Each row is a point. Two turns around zero, p and q, are shown by what they do to some points. Write where each new point lands after one turn and then the other. Backwards means that the second turn is done in reverse. Each puzzle has new turns, and all numbers are rounded.

Turn p:
[ 1.8 -0.8  2.4] -> [ 3.1 -0.5 -0.1]
[-3.4  5.1  2.3] -> [-0.9  5.1 -3.9]
[-0.1 -2.8 -0.9] -> [-0.1 -1.0  2.8]
[ 1.7 -1.5 -3.8] -> [-2.1 -3.7  1.3]
Turn q:
[ 4.0  1.5 -0.4] -> [-1.0  2.2 -3.5]
[ 4.0 -0.2 -4.5] -> [-4.7 -0.3 -3.8]
[-2.7  2.5  1.8] -> [1.5 2.2 3.1]
[-5.4 -0.8  2.5] -> [ 3.1 -1.4  5.0]
[0.8 0.1 0.8] -> [ 0.7  0.4 -0.8]
[-0.7 -3.1 -0.2] -> [ 0.5 -3.1  0.0]
Where do these land?
q, then p: [ 2.5  0.5 -3.8] -> [-3.7  2.3  1.4]
q, then p: [-6.4 -0.6  2.7] -> [ 7.0  0.0 -0.5]
p, then q: [ 1.9  2.2 -0.7] -> [-2.2 -2.0  0.1]
p, then q: [ 3.3  1.2 -1.1] -> [-1.5 -3.3 -0.8]
p, then q: [ 2.2 -1.3  1.1] -> [ 0.5 -0.9 -2.6]
p, then q: [-3.5 -2.0  1.8] -> [2.0 3.9 0.2]

Turn p:
[ 1.1  0.5  6.1 -3.0  1.2 -2.9] -> [-0.4  3.1  5.7 -0.7  0.6  3.8]
[ 0.3  1.3 -1.7 -3.2 -3.6 -2.8] -> [ 0.6  5.6 -1.6  0.3 -0.8 -0.8]
[-0.5  1.4 -1.1  2.7  0.0 -2.7] -> [-1.6  0.2 -2.5  2.1  1.3  1.8]
[ 2.9 -0.7 -2.3  2.0  0.9 -0.3] -> [ 2.1 -1.6 -1.3  3.2  0.1  0.1]
[ 1.0  1.5 -1.2 -3.1  4.6  3.2] -> [ 3.4 -1.5  2.2 -1.6  4.2 -2.7]
[-3.3 -1.4  1.7  2.5 -5.8  4.7] -> [-2.4 -2.2 -2.7 -5.0 -5.9 -0.2]
[-1.5 -2.5 -1.4  2.2  2.7  0.9] -> [-1.8 -3.7  0.2  1.7  0.6 -1.9]
Turn q:
[ 4.6 -0.2 -3.1  0.9 -1.2 -2.4] -> [ 1.6  3.7 -0.4  4.5  1.6  0.2]
[-2.8  2.5  3.6 -2.9 -3.1  4.0] -> [-1.9 -2.8 -3.6 -3.2 -4.5  2.5]
[-0.7 -2.0 -3.3  1.8 -1.4 -5.6] -> [-0.4  0.3  4.6  5.4  0.8 -0.3]
[-0.9 -1.9  5.3  1.8  1.2  3.8] -> [ 0.5 -2.2 -0.3 -5.7  2.0  3.1]
[-0.9 -3.1 -3.0  2.0  2.3  1.8] -> [-2.1 -0.8  0.6 -0.1  4.7 -2.1]
[ 0.6  2.6 -2.9  0.0  0.1 -0.1] -> [-1.4  2.6 -0.8  1.3 -0.9 -1.9]
[ 2.7 -2.5  1.6 -3.0  0.2 -2.6] -> [ 5.1 -1.5 -0.3  1.9  0.1  0.3]
[-2.6  4.6  1.7 -0.6  1.9  1.1] -> [-1.3  0.8  0.2 -4.1 -3.8 -1.7]
Where do these land?
q, then p backwards: [ 2.3 -2.4  3.8 -0.3  0.1  0.6] -> [2.9 3.4 0.9 0.9 0.6 1.9]
p, then q: [-1.2 -0.5  3.8  4.3  0.5 -4.4] -> [-5.3 -2.5 -0.4 -4.1  1.4  1.2]
q, then p backwards: [ 0.0 -1.8  2.4  1.8 -5.0  0.1] -> [ 1.6  1.3  3.6  4.0  0.4 -2.0]
p, then q: [ 1.6 -0.2 -2.5 -4.4 -1.6 -4.1] -> [-0.5  5.9  1.5 -0.8 -3.0  0.3]
q, then p: [-1.6  4.0 -2.9  0.9  1.1  3.3] -> [-3.4  3.8 -2.1 -1.0  2.4 -1.6]
p, then q: [ 1.0 -0.4 -4.9  1.1 -0.1  3.6] -> [ 1.8  0.9  1.3  5.1  2.6 -0.9]
q, then p backwards: [-3.2 -1.5 -1.0 -1.3  1.6 -3.4] -> [ 0.5 -4.3  0.0 -0.8  2.7  1.6]
q, then p: [ 1.1  2.8  1.2 -2.1  3.4  4.5] -> [ 1.8  5.0 -0.9  1.5  1.8 -3.4]
